Rows are points. The last column is the point's height on a tilted bowl or saddle (a function of degree 2), plus a little noise. Along how many of its main directions does it bend up, bend down or stay straight?

Points (10 x 3)
[[-2.3 -0.6 -0.4]
 [-1.9  6.1  6.5]
 [ 3.5 -3.5  1.1]
 [ 2.1 -1.0  1.6]
 [ 1.0  1.5  2.4]
 [ 3.4  2.2  1.2]
 [-0.2  1.1  2.0]
 [-2.0  4.1  4.0]
 [-6.7  2.5 -2.9]
 [ 2.1  3.8  3.5]]
Directions: 1 up, 1 down, 0 straight

Points (15 x 4)
[[-3.1 -3.3 -2.3 -2.3]
 [ 0.3  0.3 -3.4  0.4]
 [-0.1 -3.5 -1.3 -2.6]
 [-2.0  1.7 -4.1  1.1]
 [ 2.9  0.5  3.9 -3.7]
 [-3.2 -3.9 -3.0 -3.0]
 [-4.4  0.6 -3.4 -0.1]
 [ 0.7  0.0 -2.3 -0.1]
 [ 4.2 -6.3  3.9 -9.3]
 [ 3.4  0.1 -1.5 -1.7]
 [-4.0 -0.4 -8.4 -1.3]
 [ 0.4  2.2 -5.0  1.5]
 [-0.5 -0.3  2.4 -1.0]
 [ 0.0 -1.3  4.7 -2.5]
 [ 1.2 -2.8 -2.8 -2.1]]
Directions: 0 up, 2 down, 1 straight

Points (24 x 5)
[[ -1.1   0.6  -1.5  -3.9   0.0]
 [  3.4  -0.1   4.3  -0.3   0.2]
 [-12.3   4.0   2.4   6.2  11.8]
 [  0.9  -0.6   0.7  -2.1  -1.0]
 [ -2.0   1.1   2.2   6.7   3.5]
 [  1.7  -1.7   4.3  -0.5  -1.6]
 [ -2.3  -0.9  -3.3  -3.5   0.4]
 [  2.0   3.8   4.1   0.0   2.0]
 [  2.1  -0.7  -5.2   2.7   0.4]
 [ -0.7  -3.2  -2.1  -4.1  -0.7]
 [ -1.2   3.6  -0.4   0.7   0.7]
 [  0.3   1.6   2.8   1.0   0.5]
 [  2.8   0.8  -0.7   1.6   0.5]
 [ 10.5   3.3   3.2   0.6   7.5]
 [  5.2   0.4  -1.1  -1.9   0.7]
 [  0.6   0.9  -5.1   0.1  -0.4]
 [  0.3  -1.2   2.2  -1.5  -1.4]
 [  3.0  -6.6  -0.1   3.1   1.6]
 [  2.5  -1.6   2.2  -1.0  -1.0]
 [ -1.2   0.3   2.5   1.6   0.2]
 [ -2.8   0.0  -1.1  -4.2   0.3]
 [  3.8   2.2  -4.7  -2.8   0.1]
 [ -1.2   1.9   1.5  -0.1   0.3]
 [ -2.2  -1.5   0.2   0.9  -0.3]]
Directions: 3 up, 1 down, 0 straight

Points (44 x 7)
[[  1.3  -3.8  -0.4  -2.5  -2.2  -6.4  -5.7]
 [ -5.1  -2.0  -0.9   3.3  -1.5   1.9   0.5]
 [ -2.3   6.3   2.2  -3.5   0.2  -0.9  -2.5]
 [  1.7   4.5   3.2  -0.4   0.5  -0.8  -0.1]
 [  1.4  -3.3  -3.4   7.4  -4.4  -6.9  -8.0]
 [ -1.1   1.4   0.5   5.0   5.4   0.6  -0.9]
 [ -3.2  -6.3  -1.3   3.0   0.8  -2.8  -2.9]
 [ -7.0  -2.1  -1.0  -1.4   5.1  -2.6  -2.7]
 [ -3.2   2.1   0.8  -2.8   0.3  -2.6  -1.7]
 [  2.5   1.3  -3.0  -2.4  -3.3  -0.3   0.0]
 [  2.1   0.0  -5.7  -4.8  -1.7  -2.0  -2.1]
 [  2.9  -1.9   0.3   3.9  -6.3   0.9   1.9]
 [ -1.3   1.0   1.0  -3.1  -0.5   5.1  -2.7]
 [ -1.0   0.5   0.8  -2.3   8.3   2.5  -5.0]
 [  1.7  -0.1  -0.9  -2.2   4.1   3.3  -2.2]
 [  0.9   0.4   2.4   0.2   5.1  -4.1  -0.4]
 [ -2.2  -1.4  -1.1   0.8  -0.5   3.1  -0.4]
 [ -0.4  -3.0  -2.9   1.6   3.2  -2.6  -2.4]
 [  5.2  -6.3  -7.6  -1.0  -3.3  -0.4  -3.0]
 [  1.4  -4.8   4.2  -5.6   4.7  -1.1  -8.0]
 [ -2.1  -2.4  -1.0  -2.2   0.9  -5.5  -3.7]
 [ -1.6   0.8  -6.0   6.4  -1.5  -2.3  -4.6]
 [  0.0   1.6   2.3   2.0   1.6  -1.5   0.6]
 [  2.2   2.7   1.8  -2.1  -2.8   2.5  -0.3]
 [  4.1  -0.5  -0.3  -3.1   2.4  -3.1  -0.4]
 [  0.1   2.2   5.7   3.2   3.3  -2.8  -0.1]
 [ -0.2   2.3   2.2  -2.3   3.9  -2.4  -0.4]
 [  4.0   1.8   0.9  -1.4  -3.6   0.8   1.1]
 [  2.0   1.3  -2.6  -1.4   4.2   1.9  -0.9]
 [ -2.4   2.0   2.8   0.4  -0.4   0.4  -0.1]
 [ -2.4   4.7   2.2   1.3   1.2  -6.5   1.1]
 [ -4.0   0.7   6.7  -1.9   1.7  -4.4  -1.7]
 [ -0.4   2.7  -0.7   1.9   2.7   2.0  -0.6]
 [ -2.2  -4.9   0.2  -0.9   1.3   1.9  -1.7]
 [  2.3   2.4   0.9   1.8  -1.8   0.0   0.9]
 [  2.6 -11.1   4.1  -4.4  -1.2  -0.6  -8.2]
 [ -2.9  -0.6  -0.9  -2.4   0.4   3.2  -2.7]
 [ -4.9  -2.1   1.7  -1.3  -0.4   2.9  -1.1]
 [  2.7  -1.4   2.1   0.6   4.9   0.9  -1.6]
 [  1.4   0.4  -1.6   1.5   5.4   1.7  -1.5]
 [  3.2   2.1  -1.6  -0.4   3.6   1.1   0.4]
 [ -2.7   1.0  -1.6  -0.6  -4.4  -0.8  -2.6]
 [  4.5  -4.2  -1.3  -1.3   7.2  -7.8  -5.7]
 [  2.0  -1.4  -2.7   0.1   1.0  -0.1  -0.3]]
Directions: 2 up, 4 down, 0 straight

Points (44 x 7)
[[ 1.0  2.9  2.1 -1.4 -5.9  4.4  2.5]
 [ 7.6 -4.6  1.4 -2.5  2.0  5.5 -5.2]
 [-5.7  2.8  1.0 -0.2 -0.2 -1.6  0.3]
 [-4.8  7.1  0.6 -3.2 -0.3  2.2 -6.0]
 [-2.9 -1.3  3.1  3.1 -0.5  5.5  2.4]
 [-3.2  5.9  1.4 -3.8  2.6 -6.3 -5.9]
 [ 0.7 -0.7  3.4  2.1 -1.3  1.7  2.9]
 [ 1.8 -2.1 -1.5 -5.7 -6.4  4.0 -7.7]
 [-5.9  2.8  1.0 -1.1 -3.5 -0.3  1.1]
 [-2.6  5.9  3.5  3.2 -3.3 -1.0  2.9]
 [-3.5  1.0  0.2  1.7 -1.2  0.5  3.1]
 [ 1.1  0.6 -0.2  2.5  3.9  1.8 -0.6]
 [ 4.2  0.7 -6.8 -0.9 -1.2 -0.7  0.0]
 [-0.6  2.5 -7.8 -3.7  5.4  0.3 -4.4]
 [ 2.3 -3.3 -2.3 -0.4  6.2 -4.9 -1.4]
 [-4.6  0.2  2.8  0.4 -1.8 -3.9  3.4]
 [-0.1 -3.9  0.3 -4.4  4.4 -5.6 -3.6]
 [-0.9 -0.2  0.7  2.5 -1.5  1.6  3.6]
 [ 0.1 -0.1 -4.8  1.1  7.2 -1.8 -2.2]
 [ 0.3 -3.2 -0.5 -0.4  0.7 -3.9  1.3]
 [ 4.3 -2.2  0.3  3.3 -0.8 -4.0 -1.0]
 [ 0.0 -7.1  0.1 -4.8 -3.8  1.0 -7.1]
 [ 0.6 -0.4  3.9 -1.7  3.2 -1.5 -1.7]
 [-2.3 -0.3 -0.8 -0.2 -3.1  0.7  3.0]
 [ 0.9  2.2  3.7  2.3  4.1 -3.5 -2.9]
 [-0.7  3.6 -3.4 -2.4 -6.0 -3.9  2.2]
 [ 2.4  3.3  4.5  2.9  4.3  1.2 -3.9]
 [ 3.8 -1.6  2.1  0.0  3.0  0.8 -0.8]
 [-2.5 -2.0  0.4  3.1  2.4 -0.1  1.7]
 [-0.5  0.3 -1.0 -1.9  0.4 -5.5  0.9]
 [ 4.1  2.4 -0.2 -0.8  0.8  1.0  0.5]
 [-1.6  2.8  0.1  0.6  4.9 -1.0 -2.0]
 [ 4.9  1.8 -3.1  0.8  2.7  0.0 -0.3]
 [ 3.9 -0.4 -4.2 -2.1 -0.4  0.6 -0.5]
 [-8.4  4.2  3.1 -2.6 -1.8  0.7 -5.4]
 [ 0.9  4.5 -2.2  0.8  0.7 -2.5  2.0]
 [-0.8  3.1 -2.6  3.7  2.2 -0.8 -0.1]
 [-0.9  1.2 -3.7  1.2 -0.9  2.9  1.2]
 [ 1.3  4.9 -1.9  3.4  2.5  1.6 -1.4]
 [-3.7  4.5  0.8 -1.3 -6.3  4.1  1.3]
 [-0.5  0.9 -5.4  0.7 -0.4 -0.5  1.5]
 [-3.9 -3.1  2.2 -2.0  3.1  0.9 -0.3]
 [-0.2  2.3  0.7  1.0  3.7  3.7 -0.9]
 [ 2.3 -2.5 -1.4 -3.5  6.8  4.0 -2.9]]
Directions: 0 up, 3 down, 3 straight

Points (69 x 9)
[[  0.1   2.7  -0.8   3.7  -1.5   0.2  -2.3   6.4   0.9]
 [ -0.3   3.6  -2.3   1.6  -1.7   4.2   0.8  -5.8  -1.0]
 [ -6.0  -6.9   0.8   5.6   1.9  -3.8  -0.1   0.1   8.0]
 [ -0.7  -3.0  -1.4   4.1   0.5   1.3   0.5   1.1   1.4]
 [ -2.5  -4.2   1.8   0.2   1.4   2.1  -1.6  -4.0   0.4]
 [  0.3  -4.9  -0.3   3.3   0.2   2.8  -0.6   2.0   2.5]
 [  2.1  -3.8   4.1  -5.4   2.5  -5.4  -1.4   2.6   7.2]
 [  4.2  -5.0   3.2   2.0   3.8   0.5  -1.0   6.9   6.6]
 [ -0.3   1.3   2.1   6.9   0.2  -0.4  -4.3  -2.1  -1.0]
 [  1.6  -0.7   4.9   4.9   3.2   0.0   0.7  -1.3   0.9]
 [  5.6  -4.1  -3.3  -2.5  -2.8  -0.2   1.5  -2.1  -1.4]
 [ -8.2   0.4  -3.7  -5.4  -2.3   3.3   0.6   2.9   1.0]
 [ -0.3   5.0   1.9  -1.3  -0.6   0.1  -1.4  -0.8   0.0]
 [ -2.1   3.8  -3.5   4.5   3.2   2.3   0.4   0.3   2.0]
 [  2.3   1.5   1.2   0.8  -2.6   2.9   1.2  -1.0  -1.7]
 [  1.0   0.8   3.8  -0.3  -0.5  -4.1   0.6   3.0   2.8]
 [  0.7   2.9 -10.0  -1.2  -1.8  -2.8   1.2  -3.2   2.0]
 [  1.9   1.9  -2.6   0.5  -0.6  -0.1   6.5  -0.8   1.3]
 [ -3.8   0.1  -1.0  -1.2   3.2   1.1  -2.2   2.5   2.2]
 [ -0.9   0.1  -1.3   0.2   1.9   1.1  -1.5   8.0   4.9]
 [ -0.3  -7.1   5.8  -2.5   1.0  -1.2   5.4   1.3   7.7]
 [ -1.3  -0.6  -3.2  -1.9   3.2  -2.0  -2.8   3.4   2.6]
 [  5.5  -2.1   1.1  -5.3  10.0   1.5   4.4  -3.9  -1.3]
 [ -5.3   2.4   2.0   4.1  -0.3   1.9  -3.2   1.6   0.6]
 [  0.9   4.8  -3.2   1.3  -2.5   1.5  -2.5   1.5   0.1]
 [  4.0   2.8  -0.7   0.2   1.7   6.2  -4.6   3.3   5.0]
 [ -0.4   2.5   0.2   4.0  -2.8   3.0   1.7  -3.8  -2.3]
 [  2.0   1.2   3.8  -1.8  -2.3   1.1   0.4   2.6   0.6]
 [ -2.0  -2.7   1.3   0.4   1.4  -1.5   3.8  -5.9   0.6]
 [  2.3  -1.4  -0.1   3.0   3.1  -1.4   1.7   5.4   3.2]
 [  3.4  -2.8  -0.5   0.3   1.7   1.9   4.3   1.1   1.2]
 [ -1.5  -2.2   0.3   3.5  -2.5   7.7  -0.2   5.0   4.9]
 [  2.8  -1.6   3.3   0.7   3.8   5.9   1.4  -0.4   1.9]
 [  1.6   0.8  -6.0   0.3  -3.4   0.9   2.2   3.5   2.2]
 [  2.4   2.6   3.9  -0.6   0.9  -1.5  -4.3   1.2   1.8]
 [  1.1  -6.8  -5.7   1.7  -0.8   2.6   4.5   1.7   4.2]
 [ -0.8  -2.0  -1.3  -1.0  -3.0   0.2  -2.8   0.8   0.3]
 [  2.1   4.3   0.1  -4.1  -3.8   2.0   3.6  -3.7  -1.1]
 [ -2.3   0.5  -2.2  -0.4  -3.3   0.2  -6.3  -0.8  -0.1]
 [ -2.0   2.4  -5.2   4.1   2.5   1.4   4.1   5.0   4.0]
 [  2.1  -0.9  -3.1   1.1   7.0   2.0  -3.6   0.3   3.9]
 [  3.8   3.9   0.9   1.2   2.2   0.2  -0.7  -1.3   0.4]
 [ -0.8  -0.5  -2.3   0.7  -2.1   4.8  -2.2   0.9   1.1]
 [ -2.1  -4.9  -0.3  -1.6   2.8   5.9   2.1  -4.5  -1.1]
 [  0.5  -4.0  -3.2   3.3   8.1  -2.5   3.2  -1.0   2.7]
 [  1.7  -3.4  -2.6   2.6  -5.2  -2.3  -0.2  -3.6  -1.4]
 [ -2.2   0.7   3.2  -0.2   4.6  -1.0  -2.4   4.5   5.5]
 [  1.4  -1.8  -5.0   2.5  -3.0   1.2  -3.2   2.9   2.0]
 [ -7.0  -2.2   2.5  -4.6   4.0   1.2  -1.4   1.1   3.2]
 [ -1.8  -0.1   4.6  -0.3   1.7  -0.6  -0.1  -0.7   2.3]
 [ -2.1   5.5  -1.2   1.7   0.7  -1.8  -1.4   0.9   1.2]
 [  0.5  -5.1   2.5  -0.1   2.5   2.4  -3.1   0.2   3.6]
 [  4.8   1.5  -5.9   0.7  -1.0  -1.7   5.3  -0.7   1.4]
 [ -2.4   3.9   2.0  -0.6   0.7   6.2   2.4   1.7   2.9]
 [  2.4  -2.3  -3.5  -4.0  -2.3   1.8   1.4   0.6   0.0]
 [ -1.0   0.3   0.5  -2.2  -4.4   2.9   0.6  -0.6  -1.1]
 [  0.8  -2.3   2.5   1.5  -1.3  -1.8  -5.2   2.1   2.0]
 [  2.8   1.3   4.9  -0.8   1.2  -1.1   1.0  -0.1   1.4]
 [ -1.3   5.1   4.5   0.2  -2.5  -4.9   0.8   2.2   2.6]
 [ -2.0  -0.2   5.9  -7.4   1.0  -2.7   0.4   1.3   5.7]
 [ -1.7  -0.9   3.4  -4.3   2.9  -2.0   1.0  -1.9   2.3]
 [  1.9   4.1  -2.1  -1.8   8.4  -2.5  -1.4   2.8   3.6]
 [  3.8   0.7  -7.7  -1.8   1.6  -5.8  -1.3  -2.0   2.2]
 [  2.5  -4.5  -3.9  -2.0   1.4   2.9   0.6   4.0   3.6]
 [  2.6  -1.2  -0.6   4.5  -5.1  -3.5   3.5  -2.2  -1.5]
 [  0.2   3.7  -5.5   3.8  -0.7  -3.3   2.8  -2.4   2.5]
 [ -1.3  -1.0  -2.0  -5.5   0.3  -2.5  -1.5   2.2   1.0]
 [ -4.5   1.3  -5.4  -1.9  -3.2   6.4  -0.6   5.3   5.4]
 [ -5.6   0.0   0.9   0.7  -1.1  -3.4  -6.5   2.4   4.2]]
Directions: 4 up, 1 down, 3 straight
